Rows are points. To make a cloud, some directions were put in groups of two or more. Within a group, all points are equally far from the middle, so they leave a hole (a ring in 2 directions, a hollow ball in 3). The other directions are filled evenly. Then the cloud was stretched, turned, moved and blurred a little. How many holes are there, and how many directions does each take, smallest first?
(in the rows, 128 means zero)

Cloud:
[[160 149 101]
 [ 92 127  99]
 [162 121  88]
 [ 96 166 101]
 [178  72 113]
 [122  96  92]
 [131 159 138]
 [138 144  70]
 [117  38 143]
 [ 90  97 116]
 [115 129 143]
 [ 97 132 144]
 [120  90 119]
 [125 187  94]
 [153 152 149]
 [170  60 105]
 [140 126 147]
 [ 73 126  76]
 [ 75 140 134]]
Holes: 0

Cloud (28 x 4):
[[ 75 116 169 119]
 [ 97 117  71 160]
 [ 99 170  90 103]
 [160 133  98 154]
 [111 213 118  89]
 [120 113 149  86]
 [131 174 115 193]
 [153 128 141  83]
 [180 163  91 133]
 [ 83 133  79 119]
 [107 171  82 114]
 [132 139 164  96]
 [149 153 125 188]
 [159 132 125 161]
 [168 131 130 123]
 [111 165 186 110]
 [166 123  92 138]
 [146 117 102 169]
 [142 107 145 113]
 [160  96 111 107]
 [143 174 179  98]
 [ 59 144 146 133]
 [ 95 120  79 171]
 [139 162 179 108]
 [152 143 146  73]
 [ 74 128 173 122]
 [120 114  75 169]
 [157 163 121 178]]
Holes: 1 (2)

Cloud (47 x 6):
[[134 160 114 125 106  98]
 [136 132 136  94  90 108]
 [137 128 140 127  73 123]
 [147 190 155  88 107 120]
 [ 82  96 144  93 120  94]
 [ 78  95 110 163 133 158]
 [ 83 152 182  71 109 130]
 [103 163 122  95 170 114]
 [151 154 170 108 164 114]
 [101 126 129  97 179 105]
 [169 146 138 128  91 162]
 [124 121 201 100  98 120]
 [141 142 154  87  89  85]
 [ 80 144 113  94 179 131]
 [135 143  78 145 114 153]
 [ 84 130  98 147 159 166]
 [174 116 100  69 173 135]
 [130  87 166 121  99 130]
 [100  59 106 136 109 135]
 [114 101  64 145 163 103]
 [150  89 185 101 115 150]
 [125 156 180 109 163 150]
 [164 110  88 162 116 125]
 [127 112 211 119 124 113]
 [138 169 106  74 140 149]
 [132  85  98 144 183 178]
 [127 103 175  78 165 177]
 [122  89 174  90 158 126]
 [129 178 151  85  87 133]
 [111  89 138  60 127 111]
 [184  95  83 135 162 175]
 [178 126 108  76 165 156]
 [155 116 124 173 143 129]
 [169  93 103 126 181 137]
 [141 134 184  89 100 183]
 [136 102 175 124 158 172]
 [104 109 161 102 163  98]
 [117 116 154 152 145 201]
 [141 178 174  58  97 120]
 [155 113  95 109 188 158]
 [ 94 117  54 145 171 162]
 [164 143 169 128  72 163]
 [120  71 126 158  72 104]
 [ 85 121 144 161 127 144]
 [185  89  78 127 151 162]
 [115 131  79  97 107 153]
 [135  97  90 106 106 141]]
Holes: 1 (2)

Cloud, 76 rows:
[[155 179 158  59 138 106 135 160]
 [108 157 162 153 186 135  82 136]
 [182 169 137 110 172  96 159 134]
 [107 186 175  94 103 151 180 104]
 [ 92 144 112  88 167 164 173  84]
 [118 186 168 148 187 100 131 113]
 [ 97 167 108 105 167 163 175  87]
 [135 167 115  70 122  87 121 141]
 [136 202 163 152 164 107 115 190]
 [150  83 183 109 140  89 129 108]
 [117 115 136 122 159 117 220 126]
 [100 186 166 157 146 148 184 165]
 [ 94 103  96 124 156 123 119  79]
 [195 140 142 115 174 135 154  85]
 [110 194 112 107 150 150 172  88]
 [ 84 159 139 159 124 164  97  94]
 [ 66 120 116 112 166 102 136 125]
 [121 195 175 106 158 154 157  83]
 [166 115 120  64 159 119 166 146]
 [116 103 153 137 134 143 107 205]
 [162 170 152 129  83 129  92 127]
 [144 130 109 133  95 100 164 168]
 [110 112 124 106  74 123 147 149]
 [134 142 106 129 117 194  98 142]
 [110 145 141 115 194  85 166 187]
 [120  86  79 109 128 136 160 111]
 [156 119 175 102  95 111 117 172]
 [ 85 131 184  65 134 137 134 153]
 [106 142 167 188 122 115 140 113]
 [163 141  98 191 148  81 104 126]
 [ 83 171 177 139 164 100 117 167]
 [150  96 123 107  85 176  96 104]
 [159 115 117 154 194 124  95 119]
 [ 90  92 129 124 163 107 129  82]
 [175 160 161 138 127 179 123 129]
 [ 99 131 119 103 143  79 177 115]
 [115 178 202 107 124 124 151 140]
 [111 137 185 159 145 144  89 146]
 [ 98 156 172 163 107 127 128 107]
 [116 194 100 115 122 176 152 128]
 [142 125  98 185 131  72 112 148]
 [184 152 189 131 119 151 147 111]
 [141 133 139 142 159 142 191  52]
 [129  76 146 134 143 133 142 189]
 [ 67 163 161 100 136 107 137 142]
 [148 126 141 189 201 126 144  98]
 [ 69 127 148  63  98 156 130 116]
 [103 147 140 107 163 148 140 222]
 [172 105  89  99 123 153 169 113]
 [183 163 149 137 108 133 155 162]
 [179 149 115 187 161  75 117 147]
 [186 131 124 154 178 138 163 123]
 [103  65 164 116 131 132 154 118]
 [108  90  75 141 138 145 170 120]
 [133 132 173  99 112 124 134 202]
 [116 104 144  84 183 115 123 146]
 [181 166  93 136 171 133 132 107]
 [121 140 169 114 180 131  86 100]
 [ 97 143 178 108 166 112  94 127]
 [118 103 113 170 110 150 113  85]
 [162 148 135 121 126 189 147 163]
 [118 194 105 127 126 120 136 215]
 [120 138 131 119 103 130  76 183]
 [126 182 156 110 176 121 180  83]
 [112 122 152  81 169 146  98 151]
 [121 131 152 158 153 101 211 148]
 [ 62 136 151 131 110 126 148 169]
 [138 143 202 110 112 118 106 156]
 [ 78 183 151 115 119 131 174 155]
 [110 192 184 136 143 147 132  93]
 [154 105  69 141 158 139 158 160]
 [143 142 101 154 107 109 168 195]
 [153 166 124 138  99 182  98 101]
 [155 102  95  80 157 139 114 117]
 [107 180 124 177 117 155 182 138]
 [151  83 163 131 155  92 114 125]]
Holes: 3 (2, 2, 3)

Cloud, 97 rows:
[[130 135  96 135  55  96 153 123 176]
 [118 125 167 166  69 158 120 105 144]
 [ 87 133 134  95  96  85 132  48 153]
 [152 204 121 112 140  72 130 135 145]
 [129 150 106 127  90  75 115 160 111]
 [128 148 135 182 167 139 173 134  97]
 [166 111 164 175 159 153 151 127 167]
 [145 126  69 136 113  98 128 107 192]
 [ 58  90 150 126 125 138 181 153 119]
 [ 77 110 146 148  80 160 113 132 123]
 [117  86 123 165  78 141 163  51 187]
 [118 212 139 127 156 124 142 120 112]
 [ 75 133 126 122  97  79 115  53 125]
 [116 168 138 110 133  78 181 157 156]
 [124 125 170 184 108 103 161  94 184]
 [ 94  92 132 186  69 146 143  81 123]
 [130 125 134 172 106 134 117  57 112]
 [123 122 122 116 176 117 124 118 100]
 [104 137 167  98 143 136 174 108  85]
 [127  91 127 171 119 169 160  85 107]
 [114 100 152 105 134 135 168 188 142]
 [167 115  74 106  98 149 163 128 155]
 [124 166 118 120 112 149 139 164  93]
 [142 168 146 150 123  73 187  88 140]
 [121 137 131 123 137  68 175 176 110]
 [136  89 146 179  70 137 123 127 135]
 [181  88 124 121 140 111 179 137 194]
 [109 171  94 122  85  77 150 121 164]
 [163 124 185 165 128 155 153 145 169]
 [112 156 148 187 140 147 201 135 131]
 [155 142  91 177  98 104 116 156 117]
 [127 129  96 146  64  84 120 131 160]
 [134 188 133 107 154  68 172 105 123]
 [120 198 104 192 105 116 128  94 133]
 [ 96 121 154 166  98 151 209 115 168]
 [148 170 145 185  84 108 147 118 107]
 [181 156 101 158 110 112 102  87 151]
 [180 146 108 160  74 141 134 102 202]
 [176 144 100 122 130 115 171  73 213]
 [143 162  89 154 124  85 191  89 172]
 [143 133 158 131 145  69 140 145 175]
 [150 159 135 147  52 128 155 122 171]
 [162 141 118 102 154 129 196 170 154]
 [156 138 144 156  59 101 122 116 165]
 [ 99 171 151 173 111  96 120  73  97]
 [118 154 162  87 100  89 118 140 142]
 [ 74  73 141 172 125 153 146 105 115]
 [ 53 151 114 154 147 100 169  95 128]
 [100  91 132 183 104 107 179  73 173]
 [ 99 163 186 177 118 136 170 128 133]
 [147 169 131 150 182  97 128  95 167]
 [116  90 126 172  66 106 117 112 142]
 [132 183 125 155 150 111 120 140  82]
 [124 112 111  89 154 113 170  82 196]
 [103 138 166  92  97 147 124  88 156]
 [ 75 123  90 178 127 107 155  77 123]
 [113 157  87 157 121 158 123 127 103]
 [169 163 146  79 149 108 144 117 175]
 [136 139 141  82 147 117 163  76 197]
 [134 152 127 101 121 144 172 125  86]
 [112 103 160 187 123 106 144 171 115]
 [111 184 141 147 115  65 123 137 157]
 [116  75 115  93 126 163 154 123 157]
 [134 160 138 148 103 158 114 171 115]
 [130 123 108 150 156 176 174 134 109]
 [ 61 122 117 152 129  93 140  51 152]
 [141  99 110 127 112 174 178 126 207]
 [107 181 130 105  98 100 168 131 166]
 [193 158 115 121  90 149 149 136 142]
 [123 159 148 111 104 143 109 162 129]
 [125 194 106 124 110 161 149  93 141]
 [ 95 119 141 120 127 131 225 127 135]
 [153 176 141 187 138 107 139 163 103]
 [179 147 154 101 121 112 158 120 199]
 [117 163 163 117 109  59 138 131 156]
 [171 101  89 151 129 101 165 148 189]
 [122 115 112 121  79 122 184 134 200]
 [116 113  97 184 127 165 160  96 107]
 [158 127 145 168 126 141 124  75 115]
 [168  92 144 188 118 143 168 174 164]
 [146  94 183 124 134 160 180 137 166]
 [188 161 130 151 113 140 141  57 177]
 [122 130  95 124 184 102 156 107 161]
 [101 181 169 110 128 102 152 166 115]
 [135  88 158  93 119 155 162 101 121]
 [113 154 169 138 144  91  99  97 160]
 [ 73 142 114  92  90 122 161  59 126]
 [ 66 127 143  96  89 105 105 103 129]
 [160 176 120 111 145  92 201 116 157]
 [112  86 110 152 149  99 151  74 173]
 [153 109 179 117 132 150 181 139 182]
 [200 151 140 117 146  98 155  93 182]
 [ 40 127 113 158  98 131 139 108  99]
 [128 148  86 187  80 118 145  82 119]
 [137  96 107 164 145 179 140 123 138]
 [ 90 161 170 191 133 115 166  90 133]
 [119 116 108 193  96 104 144 163 105]]
Holes: 3 (3, 3, 3)

Cloud (87 x 9):
[[135  85 160 116 117 167 119 194 133]
 [141  93 164 122 147 101 171 179 154]
 [160 137 152 167 114 133 167 152 162]
 [148 135  97  78 129 118 172 158 144]
 [133 116  90 107 110 185 135  92  94]
 [128  88 180  88 136 143  97  60 119]
 [112 123 178  81 109  99 190 141 101]
 [137 166 140  99 156 120 107  98 113]
 [173  66 169 122 154 182 122 149 108]
 [ 80 125 128 127 111  50 186 130 145]
 [ 64  96 133 147 116 104  76 143 107]
 [ 89 164  95 119 111  17 162  90 135]
 [ 71 131 157 100 109 144 161 102  79]
 [109 127 145 164 110  58 114  71 179]
 [ 94 156 113 149 107 109 197 138 118]
 [182 137 139 163 132 137 155 155 138]
 [139  59 112 147 126 120  84 133 145]
 [122 126 128 101  98 142  78  67  99]
 [104 101 163  97  93  87 110  68 121]
 [109  99 178 111 100  85 138 106  95]
 [169 140 138 160 150 129 192 133 158]
 [121 144 176  63 100 109 157 132  80]
 [164 139 150  61  89  74 147 125 165]
 [ 88 113 125 120  93  72 132  90  90]
 [115  97 149 187 121  36 148 142 147]
 [161  85 115 120 142 173 125  94 103]
 [154 134 117 146  89  99 193 105 154]
 [133 146 115 120 138 106 100 119 180]
 [173 122 121  88 152 149 168  69 137]
 [133 101 110  85 117  92 127 156  89]
 [105 113 127  92  85 153  81 133 152]
 [114 163  90  97 124  92  98  80 143]
 [170 107 141 159 156 185 117 136 119]
 [190 129 204 110 122  94 152  80 119]
 [115 152 130  85 138  76  92 145 119]
 [150 158 128 144  99 114 125  58 117]
 [120 144 128  58 121 135 128  42  84]
 [155 143 155 124 110 194 123 137 122]
 [ 72 130 102  97 151 135 164 123 112]
 [119 111 180  61 158 107 124 103 126]
 [157 103 184 125 140  65 156 138 105]
 [108 122 169 122 161 118 107  82 154]
 [172 150 103 106 126  89 145 128 173]
 [167 110 113  73  86 143 135 145 108]
 [111 127 183 104 122 137 210 152 107]
 [169 168 139  88  82  78 167 113 155]
 [115 144 130 151 113  36 135  62 177]
 [113 120 164  76 132 155  92  94  64]
 [180 158 113  96 109  71 151  80 148]
 [109 112  99 125  98  62 182 115 123]
 [145  79 148  72 141 207 116 108 121]
 [ 81  96 165 110  99 104 107 121  96]
 [133 113 130  47  79 132 105  87 119]
 [165 119 105  91 160 161 154 106 128]
 [122 122  83 112 135 125 132 132  86]
 [179 134 182 153 132 139 140 129 162]
 [156 133 181  96 112  75 138 129 178]
 [103 156 142  66  90  71 169 118  99]
 [108 147 112  88 100 137 200 156 116]
 [163 169 126 131 103 129 197 100 148]
 [142 114 191 121 168 129 134  58 149]
 [ 73 137 122 132 158 118 169  75 105]
 [169  73 140  98 143 125 138 152 127]
 [105 163 151  68 105  78 125 144 142]
 [ 90  92 148 183 133 102 125 176 155]
 [177 127 158  97  74 123 166  95 130]
 [120 130 138  41 102  84  92 128 143]
 [ 67 121 126  91 132 118  83 116 100]
 [ 67 142 120 169 135 101 166 115 125]
 [150 136 112  73 112 115 107  55 105]
 [136 134 110 125  78 138 171 143 104]
 [156 144 139 130 124 185 147 170 122]
 [178 107 167 167 107 114 138 106 159]
 [154 105 188  95 118 139 147 120 169]
 [120 104 171 125 142 171  94  53 121]
 [130  80 140  91 123  69 116 162 107]
 [128 137 153  55 118  81  98 147 112]
 [121 146 101 129 126  37 157  99 105]
 [136 131 157 119 162  45 106 130 148]
 [111  88 133  90 116  59 136 117 104]
 [ 64 128 167  89 131 148 141 127 100]
 [121  83 140  79 128 216 124 141 107]
 [141 112 122 153 129 121 185  88 161]
 [130 140 106  86 120  65  84  84 108]
 [177 130  95 113 128 124 107 114 135]
 [100 124 103  95 124 136 202 114 128]
 [141 148 153  61 118 104 121 119  75]]
Holes: 2 (2, 6)

Cloud (92 x 9):
[[142 160 128 156  97 103 129 157 153]
 [157 119 179  84 163 179 173 125 102]
 [172 167 102 140  93 108 156 165  99]
 [116 148 119 104 149 143 119 170 136]
 [131 141 156 169 137 109 145 160 131]
 [131 146 148  75 151 158 164 124 150]
 [165 138  82 161 135 144  95 100 124]
 [144  93 100 155 109 107 206 148 172]
 [148 174 144 133  71 118 140 140 126]
 [ 61 150  85 122 151 129 195  97 137]
 [191 165 106  94  75 108 159 175 134]
 [143 153 110  83 111 119  60 124 118]
 [172 108  96 152 122 119 135 116  87]
 [133  52 112 123 125  97 118 106 147]
 [202 162 147 122 103  73  80 143 136]
 [ 76 111 151 121 171 141 149 134  63]
 [ 82 111 125 179 132 129 165  98  93]
 [150 192 172 128 123 100  62 129 117]
 [152 144  98 144  78 134 110 177 135]
 [183 109  66 153 124  86 107 132  97]
 [146 120 125 178 147  79 152 160 126]
 [118 142  88 123 111 132 157 201 164]
 [ 92  78 122 172 144 136  99 130 122]
 [101 141 106  95 175 107 125  79 132]
 [ 81 139 123 118 143 146 145 168  87]
 [153  94 143 144 165 179 197 114  82]
 [162 112  64 157 108  81 171 101 139]
 [137  74  80 155  92 127 205 144 116]
 [134 145  74 102 119 115 102  43 101]
 [142  61 115 121 141 139 129 132 152]
 [107 133 124 128 180 141 111  60 113]
 [119  78 118 134 116  98 143 168 139]
 [168 129 110 150 170  99 155 124 126]
 [119 133 108 156 160 134 104  77 113]
 [163 143  75  91  65 116 129 131 167]
 [134 172 135 148 116  92 142 127 121]
 [149 135 155 129  90 127 159 172  66]
 [110 189 153 123 138 161 192 182 105]
 [186 164 109 114  95 122 175 163 113]
 [ 90 170  92 109  77 139 143 117  94]
 [120 184 149 120 120 180 167 144 175]
 [129 130 155  61 156 124 131 102 139]
 [101 105 144 130 199 154  77 141  95]
 [169 186 135 118  94 125 187 181 186]
 [105 132 210  95 181 118  98 163  91]
 [ 78 193 140 107  95 172 117 159 116]
 [134 134 111 109 155 134 160  87  83]
 [176  38 108 147 133 145 123 108  88]
 [156 172 164 134 118 157 117 128  88]
 [125 160 164 101 140 136  93 105 166]
 [ 88 101 135 150 132 181 157 137 159]
 [ 97 126 126  77 145 105  86  74 117]
 [122 109 126 164  89 117 117 181  89]
 [113 156 145 103 135 151 218 148 135]
 [136 168  66 157  82 115 123 136 117]
 [ 96 159 155 137 134 111 125 152  37]
 [100 157 132 105 155 170 125 149 106]
 [ 88 121 112 139 148 131 111  60 126]
 [102 207  86 148 123 122 128 128 154]
 [135 137 132 112  92  90 119 146  66]
 [182 188 125 124  77  48 124 182 141]
 [100 110 154 133 191 177 149 112  59]
 [123 109  88 134 136 119 173 181 174]
 [103 159  89 150 108  89 149 122  75]
 [123 171  97 113 154 134 189 116 138]
 [133 142 127 124 170 127 105 141  51]
 [128 134 227  76 152  92  55 183 110]
 [ 96 162 116  98 117 113 192 151 106]
 [101  50 159 133 179 143 124 140 134]
 [108 139 120 121 155 134 148 151 177]
 [155 102 111 126 101  50 126 127 171]
 [130 194 173  80 134 128 157 157 114]
 [144 122 120  85 156 114 171 116 158]
 [123 146 170 103 133 127  73 163  32]
 [142  95  57 147 138 111  73 129 126]
 [111 127 158 114 202  93  92 143 116]
 [128 171 124 105 146 168  77 144 138]
 [129 132 157 132 202 174 136 146  97]
 [130 103 138 116 188  93 132 120  80]
 [110 177 154 166 118 143 131 160  99]
 [110 130  48 118 126 131 180 105 100]
 [133 129 218 107 135  97  77 161 153]
 [110 177  86 132 115 102  68 126  95]
 [131 176 106 128 138 104  91  82 161]
 [137 176 185  96 133  71  88 159 182]
 [ 92 176 158 106 142 156 168 163  89]
 [ 72 145 139 129 183 105 117 148 110]
 [141 179  78  99  98 134 161 148  95]
 [153 117 141 117  96  56 155 158 137]
 [ 95 143  81 108 128 119 117 102  98]
 [117 142  90 166 116 132 152 147 185]
 [120 124 115 139 110 102  66 123 112]]
Holes: 1 (4)
